Each row of a before or after table is a point. One or more steps were done to the points. Then noise was added and the rows were shuffled. The steps act on how far a point lies along the listed directions, d1 being the first. What was done? A step turns or swaps two directions, mirrors them in a line or flattens them onto one, adds a multiple of one to another, or multiplies one. Angles are multiples of 10 degrees, from the lower direction toward the higher: turns from -170 to 170, lines from 10 to 170 but not 90. Use the fewest steps. Two steps may share a direction if one is a turn and the other turns, adds or multiplies; they go together, in the order done. Otherwise the lowest direction goes first.
(in the rows, 128 means zero)

Directions:
(1): [179 101]
(2): [101  77]
Before (12 x 2):
[[172 104]
 [155 143]
 [138 149]
 [ 72  69]
 [ 51  80]
 [ 83 143]
 [160 165]
 [143 180]
 [148 155]
 [159  87]
 [ 79  61]
 [113 168]]
After, 12 rows:
[[128  89]
 [114 114]
 [ 94  94]
 [ 94 125]
 [ 98 110]
 [165 100]
 [ 99 167]
 [220 143]
 [ 84 104]
 [113 177]
 [196 169]
 [191 177]]
Steps: turn d1 and d2 by -160 degrees

Directions:
(1): [ 82  95  67  83 108 149]
(2): [139  85 110 161  82  62]
(3): [ 94 121 197  80  94 107]
(4): [199 150 109  70 105 117]
Before (9 x 6):
[[100 108 115 146 150 133]
 [ 84 103 161 182 138 110]
 [122 113  77 109 119 136]
 [132 174 171 145 133 142]
 [144 117 140 170 114  87]
 [184  83 123  94  34  56]
 [ 74  77 177 177 101  99]
 [ 71 112 130 116 137 175]
 [108  91 187 148 139  88]]
After:
[[116 119 101 142 161 153]
 [115 129 150 179 146 122]
 [ 75 137 186 139 166 158]
 [133  99  49 141 115 123]
 [143 188 180 114 130 145]
 [ 29 106 245 124 120 140]
 [ 96 120 137  78 119 163]
 [ 89  41 184 135  25  36]
 [ 71 111 246 100 147 117]]
Steps: turn d2 and d4 by -50 degrees; add 0.5 times d1 to d2; multiply d3 by 2.5

Directions:
(1): [145  83 131 164 148 179  87  78  51 138 165]
(2): [ 40 101 141 129  74 149  82 128 169 168 157]
(3): [ 72 179 140 157 176 122 135 197  72 158 144]
(4): [137 178  19 162 129 126 102 111 152 146 153]
(5): [150 167 124 125  52 209 137 173 103  97 124]
(6): [ 96 176 152 133 172 163  70  95 151  69  78]
Before:
[[162 141 134 142 186 104 135 109 128  92 108]
 [ 88 121 151 118 131 117 123 142 163 128 114]
 [151 108 157 125 160 117 131  89  84  91 126]
 [ 86 144 146 140 116 144 103 147 127 125 101]
 [202 151  95 119 114 152 158 124 125  92 110]
 [114  98 120 125 155 128  99  82 158 115 104]
 [ 86 118 142 118 126 126 122 140 143 113 111]
 [ 91 138 119 115  75 105 126 147 184 165 145]
 [190 163  62 146 108 144 145 157 101 127 125]]
After (9 x 11):
[[179 172 115 118 123  93 180 167 122 129 118]
 [ 82 133  72 158 131 110  73  82 200 140 151]
 [115 143 179 129 139 131 133 159  99 103  81]
 [113 138 117 128 162 102 139 134 135 108 111]
 [ 91 107 100 147 144 104  75  55 144 133 153]
 [127  91 215  93   7 218 146 198  86 108 115]
 [128 153  95 136 179  85 138 132 155 125 113]
 [142 148  26 153 180 105  93  67 174 122 115]
 [127  75 228  74  29 204 148 145 140  93 108]]
Steps: turn d1 and d6 by 10 degrees; mirror d2 and d3 in the line at 80 degrees; multiply d5 by 3; turn d4 and d5 by 60 degrees

Directions:
(1): [ 85  78 133 164 150  89 115 124 204 228 125  94 143 164 178 116 107 138]
(2): [148 155 134 188 112 135 106 141  71 114  96  88 113 215 197 164 159  72]
(3): [126 126  94  62  85  85  89 193 105 162 162 151 213 172 105 144 163 117]
Before (8 x 18):
[[144 133 141 131 123 153 145 103  96  60 112 150 104  94  82 117 128 139]
 [ 95 103 126 160 160 131 145  99 204 171 125 117  95 115 131 120 106 147]
 [109 125 129  89 111 122 110 131 124 152 145 154 148 126 103 137 130 127]
 [111 112 105 122 133  91 103 133 167 186 125 115 153 147 145 121 121 126]
 [146 161 111  99 108 145 127 128  93  97 141 144 150 126  95 123 155 132]
 [149 126 103  63 113 130 131 139 119 111 136 174 142  86  86 143 117 134]
 [143 174 143 165 125 170 141 112  62  56 105 118  85 149 159 129 139  90]
 [125 101 137 149 132 107 123 125 162 169 140  97 120 153 163 133 140 119]]
After (8 x 18):
[[163 156 125  83  99 158 143 122  61  18 127 185 128  74  37 125 148 140]
 [150 177 148 122 139 194 175  85  72   9 116 155  63  59  90 105 112 127]
 [101  74 144 168 149  95 124 113 203 210 138  85 119 151 182 120 122 131]
 [118 134 130 113 108 125 102 138  99 141 131 137 139 156 132 153 141 106]
 [177 159  99  65  86 138 118 160  56  75 130 170 146 125  97 167 147 102]
 [ 69  70 109 134 151  88 121 128 240 239 144 120 149 137 133 115 108 158]
 [ 98  92 109 162 143  80  97 128 191 225 111  88 150 181 190 120 112 120]
 [168 187 116 103  98 164 133 126  51  47 131 148 132 124  91 136 166 117]]
Steps: multiply d1 by 2; turn d2 and d3 by -70 degrees
